Every row gives one point. The points of each table are mixes of a few directions, plus a little noise. Count the directions of each table, and those that both share. Where both have some left over, give the other angles between the two spaces (their principal angles), to ten degrees, smallest first.
In the rows, 128 means zero.

First (5 x 2):
[[ 85 106]
 [125 125]
 [105 117]
 [232 180]
 [ 94 110]]
Second (5 x 2):
[[198 163]
 [ 80 105]
 [ 89 109]
 [189 157]
 [ 81 104]]
Directions: first 1, second 1, shared 1

First (6 x 6):
[[ 97 111 166 116  92 207]
 [ 91 109 174 113  83 222]
 [156 143  93 139 161  59]
 [140 134 114 134 142  98]
 [152 141  99 138 155  68]
 [132 131 123 129 134 117]]
Second (9 x 6):
[[135 133 119 131 137 110]
 [124 126 133 126 124 138]
 [ 85 104 183 111  77 240]
 [175 154  69 146 184   7]
 [138 133 115 132 140 104]
 [110 118 150 120 108 173]
 [152 141  99 138 156  68]
 [129 129 126 129 130 125]
 [105 116 158 119 100 188]]
Directions: first 1, second 1, shared 1

First (8 x 11):
[[113  85 123 133  41 144 131  85 148 134 161]
 [115 141 132 132 124 106 142 120  91 127 132]
 [123 143 130 130 142 112 136 131 105 127 123]
 [141 138 141 110 153 156  95 154 143 125 123]
 [144 165 148 106 194 143  94 174 119 121 110]
 [143 102 119 126 119 157 115 130 181 131 127]
 [ 97 123 108 162  88  64 194  81  77 133 136]
 [147 128 122 125 162 142 118 150 160 127 111]]
Second (8 x 11):
[[107 124 117 131 128 134 101 131 112 130 135]
 [165 135 147 123 128 118 174 122 155 124 116]
 [ 89 121 109 133 128 138  81 134 100 131 140]
 [ 31 110  80 140 128 153   7 143  57 136 159]
 [162 134 145 123 128 119 170 123 153 126 117]
 [161 134 144 124 128 119 169 123 152 125 118]
 [156 133 142 125 128 121 163 123 149 126 120]
 [152 132 140 125 128 121 158 125 145 126 121]]
Directions: first 3, second 1, shared 0; angles 60

First (11 x 18):
[[140  94 141 200 130  60 122 117 128  95 131  92 109  71 139 143 128 130]
 [108 124  90  70 116 126  93 115 119 162 146 134 131 156 150 124 125 148]
 [104 155 162 132 152 117 134 187  85  73 139 116 118  80 121 170 129 131]
 [140 129 125 111 141 131  99 122 134 165 119 160 108 153 128 115 112 154]
 [197 151 153 200 172 134 157 152 174 132  60 150  80 155  93 108 119 139]
 [136 125 168 130 121 173 139 109 135 141 133 165 152 129 104 111 118 105]
 [111 120 111  73 133 127 127 124 117 104 219 155 128  68  92 139 117  59]
 [143 126 114 156 113 126 128 112 150 162  63 104 130 190 159 107 139 173]
 [100 110 113 100 100 122  94  99 112 160 131 117 148 148 169 124 130 160]
 [127 122  75 109  95 144 136  94 158 170  95 102 153 202 158  97 147 142]
 [100 154 155 124 139 146 180 179  98  41 169 109 150  59  94 166 145  65]]
Second (9 x 18):
[[127 162 178  92 170 143  43 165  87 203  83 203  80 181 150 133  86 249]
 [127 150 161 104 154 138  72 153 101 177  98 177  98 164 144 131 100 207]
 [128 122 122 133 122 125 140 123 133 119 135 118 134 121 127 127 134 112]
 [128 130 129 129 130 129 126 128 127 130 128 130 127 129 129 130 126 131]
 [128  97  83 161  91 113 203  95 165  62 169  62 169  80 108 125 165  21]
 [128 133 136 122 134 129 115 134 121 139 123 140 120 136 131 128 121 147]
 [128 129 131 127 130 128 125 129 127 130 126 132 126 131 127 128 126 132]
 [130 124 123 131 124 126 135 125 131 121 133 121 132 124 127 128 133 118]
 [128 103  90 156  97 115 193 100 161  72 164  71 165  86 110 124 160  38]]
Directions: first 6, second 1, shared 1

First (10 x 32):
[[132 117 168 155 132 150 149 142 128 142 117 143 114 146  74 124 129 132
  141 116 123 154 130 124  98 113 118 154 138 118 158 144]
 [124 138 106 118 135 110 108 123 144 122 135  97 121  97 179 134 131 113
   97 143 136  96 140 145 162  99 138  93 148 131 114 110]
 [141 134 162  89  94 143  99 131 176 167 137  74 114   7 178 118 103 121
   76 164 148 107 121 177 183  66 147  64 162 129 130  74]
 [138 107 105 123 139  99 119 142 134  95 140 124 120 139 143 143 115 107
  137 130 119 149 124 132 145 142 144 142 145 131 114 142]
 [110 141 119 153 136 137 130 112 114 129 122 146 135 142 120 121 158 139
  134 128 126 114 127 109 102 148 109 124 111 137 123 130]
 [120 124 122 155 144 125 124 128 130 116 128 133 117 133 126 130 147 120
  130 133 123 129 128 123 117 131 121 127 141 134 126 135]
 [125 137  88 119 152  99 145 127  99 103 125 132 141 212 133 144 124 126
  137  98 126 112 158 112 130 130 133 157 110 115 126 155]
 [136 117 129 121 124 119 102 136 159 123 140 102 111  66 163 131 120 108
  107 155 130 131 117 152 160 111 142  98 161 137 116 109]
 [127 139 153 121 109 158 155 120 102 156 114 156 151 159  80 114 125 160
  151 107 130 136 123 109  95 149 113 154  84 119 146 134]
 [127 127 128 126 116 140 148 120  94 128 122 171 155 177  83 121 128 154
  171 108 119 153 110  97  90 190 115 168  78 130 127 147]]
Second (8 x 32):
[[138 111 154 123 114 148  93 133 117 170 139 143 137 138 151 126 142 188
  136 122 157 153 134 139 136 171 110 142  96 146 158 125]
 [139  99 118 156 149 126 144 162 151  95 134 107 103 136  96 140  89  55
  107 130  96 124 133 117 140  74 151 120 201 126 110 142]
 [123 112 114 147 127 131 156 163 126 102 130 127 111 124  58 132  92  59
  128 138  77 115 113 101 125  96 139 132 167 129 103 128]
 [111 115 108 194 172 121 108 125 114 109 131 154 115 185 138 139 184 141
  140 123 130 135 146 109  99 163 102 142 132 147 135 156]
 [115 176 123  89 105 133 139  88 121 146 114 123 158  97 149 111 139 152
  122 132 142  92 121 130 124 131 124 101  85 119 116 102]
 [147 118 106  76 116 102 119 145 124 121 142 109 138 140 157 143  87 122
  125 121 130 130 136 141 174 128 152 141 121 123 121 126]
 [129 151 132  94 122  97 143 110 132 114 116 127 129 108 136 127 134 135
  148 130 133 143 119 151 122 130 137 144 109 103 132 129]
 [124 144 170 144 119 166 119  98 140 167 117 135 134  98 139 108 159 170
  119 132 154 130 126 136 104 132 109 103 115 133 150 115]]
Directions: first 5, second 6, shared 3; angles 30, 90
